Rows are points. Examples show where two turns around zero, p and q, send a point. Write where each new point lands after one turn and then the other. Backwards means that the second turn is done in reverse. Each puzzle has new turns, and all numbers are rounded.

Turn p:
+0.27,-0.21,+0.27 => +0.05,-0.43,-0.02
-0.31,+0.28,-0.05 => -0.25,+0.33,+0.08
+0.21,-0.45,+0.08 => +0.21,-0.36,-0.27
-0.03,+0.38,-0.43 => +0.17,+0.48,+0.26
-0.36,+0.21,-0.13 => -0.21,+0.38,-0.01
+0.22,-0.21,+0.26 => +0.03,-0.40,-0.04
Turn q:
-0.51,+0.19,+0.22 => +0.21,+0.55,-0.02
+0.33,-0.25,-0.49 => -0.47,-0.42,-0.14
+0.23,+0.32,-0.09 => +0.20,-0.23,-0.27
-0.02,+0.04,+0.23 => +0.18,+0.06,+0.13
-0.03,-0.30,+0.12 => -0.14,+0.04,+0.29
Where do these land?
p, then q: +0.29,-0.28,-0.07 => -0.19,-0.34,+0.12
q, then p: +0.64,+0.23,+0.23 => +0.40,-0.52,-0.29
q, then p: -0.26,+0.21,-0.06 => +0.12,+0.22,+0.23
p, then q: -0.34,-0.08,+0.10 => -0.13,+0.23,-0.25
q, then p backwards: -0.32,-0.08,-0.21 => -0.38,+0.08,-0.04

Turn p:
+0.09,-0.15,+0.56 => +0.18,+0.04,+0.56
-0.02,+0.25,+0.16 => +0.06,+0.29,+0.05
+0.02,+0.24,-0.25 => +0.01,+0.12,-0.32
-0.48,-0.08,-0.06 => -0.49,+0.03,+0.04
-0.03,-0.10,-0.52 => -0.16,-0.26,-0.43
+0.42,-0.16,+0.11 => +0.40,-0.21,+0.11
Turn q:
-0.04,+0.19,+0.12 => +0.15,+0.00,+0.17
-0.08,+0.14,+0.62 => +0.10,-0.37,+0.51
-0.11,-0.18,+0.14 => -0.21,-0.10,+0.10
+0.27,-0.18,-0.27 => -0.03,-0.01,-0.42
-0.03,+0.02,-0.61 => -0.01,+0.48,-0.38
Where do these land?
p, then q: +0.32,-0.64,+0.01 => -0.47,-0.49,-0.21
q, then p: -0.41,+0.33,-0.19 => +0.23,+0.51,+0.04
p, then q backwards: +0.00,+0.27,-0.18 => +0.08,-0.02,-0.31
p, then q: +0.23,+0.10,+0.20 => +0.23,-0.21,-0.08
q, then p: -0.13,-0.05,+0.16 => -0.07,+0.03,+0.20

Turn p:
+0.10,+0.28,-0.16,+0.29 => -0.24,+0.07,+0.25,+0.27
-0.05,-0.36,+0.40,-0.26 => +0.41,-0.24,-0.17,-0.32
-0.04,+0.13,+0.36,-0.02 => +0.15,-0.08,+0.27,-0.21
-0.37,-0.13,-0.24,-0.05 => -0.30,+0.02,-0.29,-0.19
+0.38,+0.12,-0.45,-0.39 => +0.16,+0.58,-0.23,+0.32
-0.41,-0.17,+0.26,+0.28 => -0.21,-0.45,+0.05,-0.30
+0.40,+0.13,-0.18,+0.16 => +0.04,+0.11,+0.12,+0.45
Turn q:
-0.06,-0.15,+0.18,+0.28 => +0.02,-0.22,-0.07,+0.29
-0.05,-0.20,-0.32,-0.90 => -0.02,+0.38,+0.76,-0.49
-0.06,+0.09,-0.15,+0.30 => +0.17,-0.18,-0.25,-0.05
+0.26,+0.03,+0.08,+0.12 => +0.05,+0.16,-0.16,+0.18
-0.08,+0.23,+0.21,+0.19 => -0.22,-0.12,-0.27,+0.07
Where do these land?
p, then q: +0.38,+0.36,+0.03,-0.59 => -0.24,+0.51,-0.55,-0.06
q, then p backwards: +0.36,+0.20,+0.15,+0.02 => +0.06,+0.03,-0.39,-0.19
q, then p: +0.02,+0.00,+0.26,+0.11 => -0.24,-0.15,-0.01,+0.03
p, then q backwards: -0.05,-0.45,-0.51,+0.06 => +0.10,+0.38,+0.34,+0.44
p, then q: -0.44,-0.26,+0.29,+0.26 => +0.06,-0.08,+0.63,+0.05
p, then q: -0.19,+0.14,+0.07,-0.14 => -0.21,+0.11,+0.09,-0.13
q, then p: -0.09,-0.01,-0.29,+0.27 => +0.21,+0.06,-0.23,+0.25

Turn p:
-0.12,-0.22,-0.32,-0.36 => +0.48,-0.16,-0.14,-0.16
+0.03,-0.43,-0.17,+0.10 => +0.38,+0.19,+0.03,+0.21
-0.28,+0.31,+0.30,+0.13 => -0.45,-0.07,-0.26,+0.06
+0.22,+0.19,+0.16,-0.48 => -0.05,-0.48,+0.24,-0.22
+0.03,+0.07,-0.39,+0.14 => +0.13,+0.31,-0.04,-0.25
+0.11,+0.09,+0.43,+0.46 => -0.48,+0.20,+0.15,+0.35
Turn q:
+0.02,+0.17,-0.26,-0.30 => -0.01,-0.14,+0.37,-0.17
+0.00,-0.11,+0.36,-0.27 => -0.32,-0.26,-0.11,+0.18
+0.21,-0.28,+0.03,+0.03 => -0.11,-0.03,-0.27,-0.20
+0.00,+0.51,+0.33,+0.10 => +0.34,-0.25,+0.04,+0.44
-0.23,-0.29,-0.46,+0.43 => +0.08,+0.68,-0.03,-0.26
Where do these land?
q, then p: -0.26,+0.14,-0.12,-0.29 => -0.26,-0.14,-0.09,+0.30
q, then p: -0.15,-0.12,-0.44,-0.07 => -0.25,-0.40,-0.06,-0.10
q, then p: -0.06,-0.22,-0.38,-0.37 => -0.08,-0.50,-0.26,+0.08
q, then p backwards: +0.20,-0.10,+0.49,+0.29 => -0.58,-0.17,+0.09,-0.03
q, then p: +0.26,+0.47,+0.19,+0.04 => +0.21,+0.20,+0.41,+0.27
q, then p backwards: +0.01,-0.18,+0.28,+0.40 => -0.45,-0.14,-0.08,+0.20

Turn p:
+0.11,+0.56,-0.13,+0.00,-0.38,-0.05 => +0.22,-0.19,+0.20,+0.51,-0.01,+0.33
-0.48,+0.21,+0.19,-0.13,+0.44,+0.16 => -0.08,-0.03,-0.42,-0.22,-0.52,+0.20
-0.26,-0.41,-0.13,-0.31,-0.10,-0.01 => +0.20,-0.21,+0.10,-0.48,+0.02,-0.19
+0.11,+0.30,+0.25,-0.08,+0.11,+0.34 => -0.18,-0.20,-0.38,+0.25,-0.04,+0.13
+0.09,-0.22,-0.04,-0.20,+0.17,-0.19 => -0.07,+0.08,+0.04,-0.33,+0.19,+0.08
-0.28,+0.15,+0.20,-0.19,-0.13,-0.09 => -0.06,-0.28,+0.12,-0.07,-0.28,+0.15
+0.11,-0.63,+0.18,-0.19,-0.04,-0.38 => -0.30,+0.00,+0.37,-0.52,+0.28,-0.21
+0.31,-0.02,+0.06,+0.70,+0.05,+0.09 => -0.20,+0.46,-0.03,+0.48,+0.07,-0.34
+0.29,+0.06,-0.58,+0.39,-0.11,+0.13 => +0.46,+0.37,+0.00,+0.39,+0.29,-0.15
Turn q:
+0.09,+0.67,+0.27,-0.21,-0.07,-0.23 => -0.09,+0.07,-0.56,+0.27,-0.30,-0.38
-0.23,-0.10,-0.90,-0.18,-0.02,-0.08 => -0.18,-0.57,+0.16,+0.31,+0.64,+0.15
-0.06,-0.32,-0.01,-0.12,-0.35,+0.08 => -0.05,-0.25,+0.00,-0.39,+0.02,+0.18
-0.19,-0.16,+0.18,+0.03,-0.10,+0.05 => +0.01,+0.03,+0.05,-0.31,+0.02,-0.09
-0.08,-0.25,+0.26,+0.68,+0.18,+0.29 => -0.07,+0.64,+0.46,-0.27,+0.02,+0.10
+0.19,-0.03,+0.31,-0.01,+0.11,+0.45 => +0.30,+0.38,-0.15,-0.16,-0.07,+0.24
-0.20,+0.58,-0.05,-0.08,+0.00,-0.02 => -0.16,+0.10,-0.40,+0.25,+0.17,-0.32
+0.04,-0.18,+0.13,-0.18,+0.12,-0.26 => +0.21,-0.20,+0.13,-0.01,-0.21,-0.14
+0.44,-0.20,-0.19,+0.06,+0.13,-0.28 => +0.02,-0.19,+0.30,+0.31,-0.29,+0.24
Where do these land?
p, then q: -0.30,-0.49,-0.31,+0.44,-0.05,-0.33 => -0.06,-0.09,-0.46,+0.16,-0.58,-0.37
q, then p: +0.18,-0.31,-0.22,-0.06,-0.38,+0.19 => +0.12,-0.28,-0.38,-0.21,+0.05,-0.27
q, then p: +0.44,+0.18,-0.08,+0.10,-0.10,-0.03 => +0.25,-0.06,-0.01,+0.27,-0.18,-0.28
q, then p: +0.23,+0.05,-0.33,-0.08,+0.22,-0.14 => -0.13,+0.23,-0.04,+0.18,-0.04,-0.36
p, then q: +0.18,+0.33,+0.13,-0.22,-0.04,-0.32 => +0.19,+0.36,-0.02,-0.30,+0.22,+0.09
q, then p: +0.07,-0.28,-0.16,+0.02,-0.04,+0.44 => -0.04,-0.14,-0.52,+0.01,+0.11,+0.02
p, then q: -0.26,-0.22,+0.05,-0.02,+0.16,-0.02 => +0.00,-0.31,-0.21,-0.02,-0.02,-0.07
q, then p: -0.28,+0.09,+0.85,-0.07,+0.09,+0.40 => +0.23,-0.19,+0.17,+0.14,+0.41,+0.82
p, then q: -0.27,+0.65,+0.08,-0.12,+0.14,-0.18 => -0.20,+0.22,-0.24,-0.39,+0.23,+0.46
